Each row is a point. Each table stands for the endless flat space through its points: a line for two points, a plane for three, and so on. Write the one point that lies in both, or say that there is none.
In the rows, zero is written as 128.

First:
[[139 123 120]
 [121  99 114]]
Second, 2 rows:
[[136 105 123]
 [ 96 133 131]]
They share: no point

First, 3 rows:
[[161 134 136 125 144 112]
 [115 120 111 126 140  75]
 [141 106 137 109 124 116]]
Second (2 x 6):
[[145 123 134 150 118  89]
 [141 121 130 130 130  97]]
They share: [139 120 128 120 136 101]

First:
[[ 97 144  72 141 116 140 141 128  90]
 [113 130  82 149 102 158 133 128 104]
 [ 89 142  94 125 147 104 163 101  71]]
Second (2 x 9):
[[ 95 148  73 121  83 125 124 122  85]
 [119 120  97 153 119 157 144 118 105]]
They share: [113 127  91 145 110 149 139 119 100]

First (2 x 11):
[[145 173 154 105 162  85 135 167 130 135 102]
 [148 152 157  96 159 100 141 137 124 117 126]]
Second:
[[121 107 127 124 134 103  97 178 130 166  60]
 [181 203 169  64 176  97 169 100 136  88 162]
 [163 149 121 118 188 109 133 160 166 112 108]]
They share: no point

First:
[[141 117  90 152 153 175 114 145 117 173 137 128 121 185]
 [146  99  90 144 142 165 112 148 121 159 122 131 105 179]
 [166  77 100 152 128 130 109 130 107 148  87 138  81 150]]
Second, 2 rows:
[[135  88  93 153 129 154  97 129 118 164 133 136  83 181]
 [142  94  91 150 134 152 102 131 116 162 123 134  90 174]]
They share: no point

First (4 x 20):
[[100 132 139 106 167 104 110 148 100 142 112 118 111 110  92 148 137 154
  160 153]
 [ 84 148 137 116 177 116 128 160 104 124 116 116 123 112  80 154 149 166
  156 165]
 [113 100 127 122 202 105  96 178 107 167 146 102 124 121 103 170 145 160
  191 140]
 [ 89 168 148  92 156 125 128 143 118 104  93 119 100 127  95 142 151 150
  141 160]]
Second, 3 rows:
[[ 97 139 137 100 137  95  96 135  97 156 110 123  82 120  96 129 154 133
  147 144]
 [108 121 134  80 120 119  72 134 109 185 118 147  57  94 111 107 187 134
  125 155]
 [ 78 169 140 134 138  71 114 134  73 131 100 105  93 142  75 137 139 128
  161 137]]
They share: no point

First, 4 rows:
[[102 166 163 185 132 133 138 101 142 152  84 153 146 124 178  51 117 168
   99 114 166 172 124 127]
 [ 85 157 139 152 151 159  88 137 143 155 106 144 157 116 113 139 111 148
  121 129 126 147  83  91]
 [103 142 133 141 128 155  77 157 146 156 108 161 150 117 122 128 121 144
  140 119 111 139 113 105]
 [ 75 142 109 157 128 131  89 141 178 172  76 145 150 153 106 164  89 160
  128 139 115 135  85  65]]
Second (3 x 24):
[[111 115 130 122 159 128 118 118 138 158 102 146 142 114 120 133 126 165
  126 125 130 114  92  98]
 [ 97 167 116 188 119 144  86 136 168 138  92 162 164 152 132  99  84 145
  128 145 118 160 108  98]
 [ 75 153 134 186 109 142 100 150 148 168 102 160 140 136 158 127  88 135
  104 125 102 178 126  88]]
They share: no point

First (3 x 24):
[[ 90  92 118 132 117 118 117 125  90  96  94 118 159 128 114 104 133 112
  111 115 137 126  82 139]
 [ 73  86 125 129 118 130 107 113  77  77  68 102 153 141 103  85 147 122
  121 123 147 120  69 146]
 [ 74 101 135 135 128 118 124 119  73  79  72  98 153 133 101  84 152 117
  110 119 139 117  86 144]]
Second (3 x 24):
[[ 87 123 131 149 103  88 131 141  71 100  96 123 170 114 121  95 119 102
  113  89 112 124  78 127]
 [115  85  79 103 143 106 131 121  81 102  84 105 148 134  99 131 137 114
   89 115 140 130 102 151]
 [115  91 120 132 126 133 124 119 110  91 115 120 143 143 115 101 150  97
  123 112 140 118 117 124]]
They share: no point

First:
[[110 155 153 154 125 136 145 168 166 106 165 128 128  92 148 188 129 135
  118 170 105 125 116  91]
 [ 87 120 172  82 117 103  74 131 153 151 110  75 126 154 144 132 121 130
  175 135 144 144 119 101]
 [103 140 164  96 133 119  86 135 149 141 130  81 140 140 152 144 127 120
  171 155 146 136 113 111]]
Second, 3 rows:
[[125 155 167 137 140 138 116 115 180 122 129  96 137 112 127 166 117 131
  157 138 104 110 112 113]
 [115 139 159 125 126 134 118 129 164 112 125 102 121 106 133 174 123 133
  139 158 116 120 126  99]
 [117 129 151 118 120 139 122 128 153  97 116 105 108  94 132 186 127 133
  124 177 123 120 140  92]]
They share: [ 96 135 163 121 117 118 113 152 162 127 137 105 123 121 144 162 124 136
 142 150 120 135 119  92]

First, 4 rows:
[[176 129 168 123  97  80 113 144 103 113 135 157 143 116 122 131  83 109
   78  65 177 113 141 125]
 [131 154 161  90 144 110 102 150 105  97 147 180 185 102 151 146 115 102
   84  90 144 103 148 151]
 [146 143 193 102 167 119  82 147 119 126 180 146 173 106 114 143  90  68
   75 103 135  75 119 156]
 [128 139 134  99 171  98 105 132 105  85 159 165 167  78 136 119 145  99
  114 117 141 109 133 127]]
Second (4 x 24):
[[146 111 147 138 169 113 119 114 139 101 153 124 164  68 125 140 122  67
   75 122 159 107 111 113]
 [149 134 160 111 158  99 112 136 113  94 164 140 159  88 122 134 127  87
   81 119 155 106 124 129]
 [154 103 159 102 147 105  67 142 119 141 149 152 134  96 101 124 110 107
  123  98 129 107 127 129]
 [149 130 152 111 150  91  90 134 105 114 160 162 151  96 116 110 105  95
  117  89 145  96 128 127]]
They share: [149 132 156 111 154  95 101 135 109 104 162 151 155  92 119 122 116  91
  99 104 150 101 126 128]
